Each row of a before or after table is a point. The points were changed in one or more steps. Then noise was added and the rows were shuffled. The steps act on columns, c1 being the first. Write out the steps. A step turns or swaps two columns, mirrors them in a line or flattens them onto one, adds a multiple of one to another, or multiplies or shifts one. Angles are multiples of 10 degrees, from the lower column toward the higher: turns from -170 to 170, lines from 10 to 170 but not 90. Use the fewest steps. Two steps may share a column if one is a turn and the other turns, adds or multiplies; they go together, in the order done. Otherwise the lowest column goes first.
(in the rows, 128 means zero)

Before (13 x 2):
[[104 178]
 [177 139]
 [173 128]
 [151 181]
 [192  55]
 [180 167]
 [178 128]
 [112 135]
 [141 161]
 [151 133]
 [171  75]
 [155 155]
 [123 162]]
After (13 x 2):
[[109  81]
 [ 82 161]
 [174  76]
 [187  53]
 [122  85]
 [119  80]
 [ 80  82]
 [ 92 121]
 [ 97 139]
 [124 144]
 [ 98 106]
 [118 105]
 [ 72 112]]
Steps: mirror c1 and c2 in the line at 130 degrees

Before, 8 rows:
[[151 101 123 126 131 147   8  66]
 [190 133 152 151 150 145 113 109]
 [142 163 118 238 156 150 139  94]
 [163 154 131 136  81 185 141  71]
 [174 221 123 147 151 111 138 145]
 [160 171 133 142  68  89 140  83]
 [138 149 168 136 154 155  97 145]
 [172 105 137 150 125 168  19 136]]
After:
[[173 102 138 151 126 197  52 137]
 [160 168 132 143  68 119 136  81]
 [145 163 118 236 156 182 135  95]
 [163 152 130 136  80 216 136  71]
 [149 101 124 128 132 176  46  66]
 [139 150 169 137 157 184 105 144]
 [191 134 151 152 149 176 118 109]
 [173 219 125 146 150 140 135 146]]
Steps: shift c6 by 30; multiply c7 by 0.7

Before, 8 rows:
[[125 147 175 146 116 101 141 114 112 129 117 123]
 [157  93 132 148 176 137 134 128 117 126 121 157]
 [140 151 114 145 145 133 132 106  98 132 119 145]
 [101  93 162 135 164 110 102 107  89 127 118 158]
 [133 154 151 128 112 126  80 176 102 170 115 158]
 [148 152 123 116 126 120 101 108  88 118 249 143]
 [143 107 128 123 159 139 141 116  88 124 149 107]
 [133 125 122 128 173 121 128 141 195 130 141  99]]
After:
[[119 148 162 166 118 100  95 115 113 131 116 123]
 [123 123 123 150 176 123 133 141 194 129 141  99]
 [122 154  97 150 115 128  86 175 103 170 114 158]
 [146  94 122 156 165 101  84 107  88 128 118 158]
 [118 105 140 144 157 143 135 116  88 123 148 107]
 [104 152 103 137 127 128 118 108  89 117 249 143]
 [104  93 136 168 179 147 126 128 117 125 121 156]
 [119 152 125 165 146 135 144 106  98 133 119 146]]
Steps: mirror c1 and c6 in the line at 80 degrees; turn c3 and c7 by -60 degrees; shift c4 by 20

Before (8 x 24):
[[100 154 168 143 127 139 129 135 187 135 176  51  93 200 140 102 102 131
  130 187  69 102  97 179]
 [ 97  83 167 127 152 184 191  91  94 116 176 160 170  83  96 181  67  55
  119 149 184 160 119 175]
 [164 116 171 130 136  94  92  88  89  60 127  88  68  90 138 142 144 165
   91  73 176 199  81 164]
 [195 149 137 139  76  95  80 157 110 105  64 169 168 163 172 138 131 103
  119 172  76 156 116 130]
 [153 149  89  62 128 128  86 105 181 153 170 108  78  84 104 130 156 147
   85 129 128 103 198 169]
 [ 93 136 140 137 150 163 161 173 159  80 110  60 147 112 174 196  85 102
  134  67  80 114 113 197]
 [208  65 167 176 140 121  97 151 160  81 140 116 121 198 188 100 117 145
   82 168 185 115 112 117]
 [146 111 109 142  80 134 162 168 184 166 142 154 148  93 172 142 110 153
  134  90  79  95 191 145]]
After, 8 rows:
[[165 120 171 131 135  92  91  90  85  59 124  86 190  93 138 143 174 165
   91  75 176 196  82 164]
 [ 95 133 137 137 154 160 161 174 157  81 110  59 110 112 175 196 113 103
  132  67  78 114 114 198]
 [207  65 164 178 142 119  98 151 159  84 138 117 135 198 189  94 147 145
   82 167 183 115 111 116]
 [145 113 107 145  81 132 161 166 183 164 141 154 108  97 170 141 138 155
  131  92  81  97 193 146]
 [ 99 152 168 142 124 137 128 135 187 135 178  52 163 199 141 101 130 132
  132 186  72 100  96 177]
 [ 98  84 168 127 152 184 188  90  93 120 178 162  89  84  94 181  97  55
  119 149 184 160 119 174]
 [196 148 139 135  74  93  81 160 110 105  66 168  87 164 172 136 157 106
  120 171  76 158 114 130]
 [153 143  87  64 129 126  89 106 182 152 169 109 179  84 106 130 188 147
   87 128 125 103 197 169]]
Steps: multiply c13 by -1; shift c17 by 30
